Rows are points. Before rounding, the points of a table are all equally far from one centre. They may lie mostly on one side of it. Write the centre, to within rounding.
(in the rows, 128 means zero)

Points:
[[101 156]
 [104 159]
 [100 155]
 [107 161]
 [109 162]
 [ 88  54]
 [147 175]
 [140 174]]
Centre: [151  98]

Points (16 x 9):
[[127  53 123 166 104 176 175 129 158]
 [166  86  94 153  63 125 160 133 142]
 [117  96 149 137  84 144 205 182 126]
 [120 101 144 116  76 111 203 140 184]
 [ 92  99 136 168 104 147 195 168 164]
 [113  36 117 155 101 144 134 135 138]
 [157 120 124 120  79 117 159 182 114]
 [115 124 167 140  68 139 183 105 187]
 [ 95  72 131 115  94  85 146 104 166]
 [154  59 110 145 103 121 178 162 119]
 [124  71 125 166  66 162 185 150 157]
 [105  73 104 155 142 118 194 125 122]
 [ 75  82 152  95  89 133 191 118 158]
 [118  81 146 151 129 130 187 184 119]
 [143  96 135  98 108  91 139 174 131]
 [160 101 112 105  90 136 165 167 181]]
Centre: [123 106 136 131 105 138 155 126 138]

Points, 26 rows:
[[153 195 129 143 105 128  80 199 137 161 151 117  96 143 114 199  48  93
  130 115]
 [161 164 137 113 107 128 116 127 161 147 114 106  86 172  83 180  40 124
  104 197]
 [ 99 154 174 191 124 112  87 142 154 155 146 108 141 119 124 149   8 129
  115 132]
 [157 175 174 162  88 117 111 186 130 180 126 134  94 158  88 194  42  92
   66 136]
 [158 163 147 122 164 115 126 126 170 148 142 118 117 130 159 169  17 135
  137 123]
 [148 200 127 125  72 113  82 176 132 106 152 132 163 157  84 178  70 122
  111 169]
 [110 198 169 129 120  93  55 132 141 176 146 140 128 156  58 197  93  99
  133 136]
 [159 168 145 170 115  74 125 136 127 124 155 136 121 120 109 190  59 121
  152 156]
 [148 169 137 125 102  61 104 180 145 141 123 148 118 144  93 197  50  86
  116 171]
 [172 188 159 119  82 117 131 173 152 123 140 160 146 140 145 193  58  69
  100 130]
 [168 148 152 115  71 122 102 189 151 135 138 113 160 160  64 193  64 110
  131 166]
 [152 166 161 143 119 114  98 191 124  90 111 128 142 163  79 159  42 148
  156 122]
 [152 177 160 114  70 113 132 176 141 101 107 134 104 109 107 174  73  96
   68 127]
 [161 177 182 169 139 106  88 197 116  94 133 134 137 148  94 169  88  91
  124 125]
 [129 165 138 151  99 142 132 160 200 133 169 147 110 184 122 170  61 116
   94 109]
 [133 165 154  90  90 121  97 171 142 111 153 136 114 171 111 212 107 116
  141 144]
 [137 188  93 113 125  91 107 143 112 121 148 123 114 184 104 148  90 144
  163 138]
 [172 184 122 146 134  61  90 146 164 146 132 144 114 147 135 165  96 117
  112 105]
 [157 183 168 163 117  77 112 204 117 150 139 160 133 116 126 172  67  86
  137 108]
 [111 193 139 120  63  81 105 137 153 135 115 121 104 142  98 155  80  74
  152 147]
 [140 145 148 150 145  91 109 166 190 134 111 149 130 149  63 177  45 103
  128 177]
 [ 98 151 134 131 113 113  82 169 186 126 132 115 104 174 115 136  33  87
   88 140]
 [148 163 164 142 105 102 104 173 170 101 149 138 136 156 140 194  47 141
  119 140]
 [155 155 139 141 126  87  98 185 105 109  99 183 117 147 126 179  99  85
  124 154]
 [137 145 157 139  89  80  80 184 166 113 141 104 115 153 101 166  78  89
  114 134]
 [131 166 125 174 112  77 130 150 124 142 118  97  88 131 128 142  75  64
   84 144]]
Centre: [126 162 148 126 126 139 119 148 126 165 119 134 143 141 107 148  80 115
 109 136]
